Every row gives one point. Each copy is the shape, with its points in the same order, stretched, turned, moved and blurred by noise. Say if it was mirrored as well.

Shape, 6 rows:
[[-24 -51]
 [ 16  35]
 [-41  70]
 [ 37   6]
 [ 19 -35]
 [-13   9]]
Copy 1 (6 x 2):
[[-24 -54]
 [ 17  23]
 [ 82   3]
 [-16  28]
 [-40 -14]
 [  7 -14]]
Copy 1 is: mirrored
Copy 2, 6 rows:
[[ 18  47]
 [-26 -30]
 [-79 -11]
 [ 30 -25]
 [ 39   3]
 [-22  12]]
Copy 2 is: mirrored
Copy 3 (6 x 2):
[[-33 -61]
 [ 11  37]
 [ 70  16]
 [-25  26]
 [-52 -18]
 [  8  -7]]
Copy 3 is: mirrored

Shape:
[[-39  15  24]
 [ 36  27 -72]
 [-33 -25 -49]
 [ 26  -3 -18]
 [ 38 -10 -10]
 [ 12  23  24]
 [-62  28  57]
 [ 22  44 -54]]
Copy 1 (8 x 3):
[[-33 -32 -36]
 [ 23  61  -9]
 [-27  12  27]
 [ 31   2 -16]
 [ 32   2  -8]
 [ 11 -19 -47]
 [-56 -58 -53]
 [  2  57 -36]]
Copy 1 is: mirrored
Copy 2:
[[-28  35  13]
 [  4 -80  11]
 [-28 -18 -52]
 [ 21 -22  -2]
 [ 38 -17  -4]
 [ 12  13  35]
 [-44  71  32]
 [-10 -63  31]]
Copy 2 is: mirrored
Copy 3 (8 x 3):
[[-35  24  38]
 [ 32  13 -65]
 [-54   1 -29]
 [ 19  -6 -22]
 [ 24 -38  -9]
 [ 28  13  26]
 [-25  40  70]
 [ 33  26 -50]]
Copy 3 is: only turned

Shape (9 x 4):
[[-23  25 -24  33]
 [ 34 -23  56 -10]
 [ 52 -15  59  30]
 [ 49 -43  10  17]
 [ 48  26   2  25]
 [ 20 -34  48 -27]
 [-43 -81 -40 -10]
 [-15 -16 -17 -14]
 [ 27  20  50  36]]
Copy 1:
[[-16  22 -35  -9]
 [ 50 -24  31  20]
 [ 58   7  18  50]
 [ 50 -27 -24  39]
 [ 10   8  -4  54]
 [ 49 -40  19  13]
 [ 19 -54 -73 -50]
 [ -1 -28 -20 -17]
 [ 40  27  23  36]]
Copy 1 is: mirrored
Copy 2 (9 x 4):
[[-22 -10 -18  40]
 [ 19  28  30 -41]
 [ 44  48  44  -5]
 [ 59   6   7  -4]
 [ 28  45 -24   9]
 [ 20   6  32 -44]
 [ 12 -89   1   5]
 [ -4 -22 -21  -8]
 [ 10  43  29   6]]
Copy 2 is: only turned
Copy 3 (9 x 4):
[[-19 -10   2  54]
 [ 57   4  28 -50]
 [ 84 -18  43 -18]
 [ 67 -25 -20 -14]
 [ 56  22   1  39]
 [ 37   3  15 -69]
 [-44 -63 -63 -34]
 [-14  -5 -21  -5]
 [ 54   0  56  12]]
Copy 3 is: only turned

Shape, 11 rows:
[[ 26   9 -15 -15  -6   4]
 [  8  25  19   1   5  89]
 [-25 121  45  -4   5 -13]
 [ 26   3  42  30 -98 -39]
 [  4  -8  18  -5  10 -34]
 [ 18 -12  21  34  28 -38]
 [ -8  -2  12  31 -27 -27]
 [ 28  34   8  25   9 -37]
 [-20  90   6  21   9   1]
 [-10  -8   6  24  26  61]
 [-18  -9  26  22  28  -5]]
Copy 1:
[[  1   8 -13 -16   5  -5]
 [-22  68   7   9  22  62]
 [ 23  96  67 -44   4 -14]
 [ 37  27   9  78  11 -66]
 [-22 -13  25 -20  -1 -26]
 [-58   0  20 -10   4 -42]
 [-16  20  17  27 -19 -33]
 [-21  29   7 -18   7 -51]
 [ -3  88  31 -29 -15 -11]
 [-61  41  10   6  -4  45]
 [-55  13  40  -7  -9  -1]]
Copy 1 is: only turned
Copy 2, 11 rows:
[[-11  20   3 -29  -8  29]
 [-25  35  71  15 -22  21]
 [ 46   0  73 -34  64 -38]
 [ 61 -11 -16  22 -26 -46]
 [ -7 -32  -4 -30  -2   1]
 [-18 -53 -13   3  19   6]
 [ -5 -19   0  -6   4 -41]
 [ 14  -7 -10 -16  38  12]
 [  2  14  44 -23  57 -26]
 [-57  -1  50   4  -9   2]
 [-31 -48  23  -4   5 -10]]
Copy 2 is: only turned
Copy 3 (11 x 6):
[[ -4   9  23  -3 -22  -7]
 [ 20   3  67 -45  18  39]
 [-71 -16  50  69  15  43]
 [ 32 -44  59  46 -91  28]
 [ 14 -10  -4  44  -4  -2]
 [ 30 -19  -3  53  12 -23]
 [ 18 -47  14  32 -36   2]
 [ -8 -10  29  54  -3 -29]
 [-57 -33  39  29  18   9]
 [ 35 -21  29 -28  34  16]
 [ 32 -27   2  31  26  10]]
Copy 3 is: mirrored

Shape (9 x 6):
[[-24 -27 -28  43  21  -7]
 [-34 -23 -20 -12 -10  27]
 [  0 -17 -44   4 -37 -57]
 [ 60 -63  20  35   3   2]
 [ 22 -16  45 -74  49 -40]
 [-12  -6  33  33  65  38]
 [ 42  14  10 -23  17  21]
 [ 16  86  47  -8 -15 -17]
 [-82  45   4  19 -42  19]]
Copy 1, 9 rows:
[[ 20 -14 -17   9  48 -68]
 [ 25 -29  -9  12  25   0]
 [ 38  25 -36  11   1 -34]
 [  6 -40 -32  25 -39 -54]
 [ 22 -31  12 -86 -12 -20]
 [-15 -51  31 -19  37 -51]
 [ 19 -26  35 -12 -23  -6]
 [-36  44  31 -21 -28  27]
 [-27  29  -8  18  50  36]]
Copy 1 is: only turned
Copy 2, 9 rows:
[[ -6 -11 -15  22  37 -19]
 [-30   1 -42  25   4 -36]
 [ 11  42 -27 -24  41 -60]
 [ 38 -30  38  14 -34 -42]
 [ 21 -26 -35 -57 -53 -35]
 [  3 -38 -18  33 -25  26]
 [ 21  12 -15  11 -59  -4]
 [ -6  37 -12 -47 -40  31]
 [-84  42 -31   9  30   5]]
Copy 2 is: only turned
Copy 3 (9 x 6):
[[-27  25  28  48 -52  -7]
 [ 20  13  48 -32 -45  -6]
 [ 18  12  47  19  12 -64]
 [  9   1 -56  59 -57 -26]
 [-41 -72 -24 -47  10   7]
 [-67  12 -23  29 -71  39]
 [ -8   3 -18 -25   9  17]
 [-49  37 -35 -61  63 -14]
 [-34  74  58 -55 -23 -32]]
Copy 3 is: mirrored
Copy 4:
[[ -5 -11  41  42  37 -54]
 [-38 -20   7  34 -22 -46]
 [ 42 -55  29  13  -5 -62]
 [  3 -59 -27  14  66 -21]
 [ -4 -74  19 -45  -2  30]
 [-53   1  27  33  48  19]
 [ 16 -37  -7  35  -4  23]
 [ 56  23  -2 -11  -9  51]
 [-20  64  16  22 -29 -37]]
Copy 4 is: mirrored
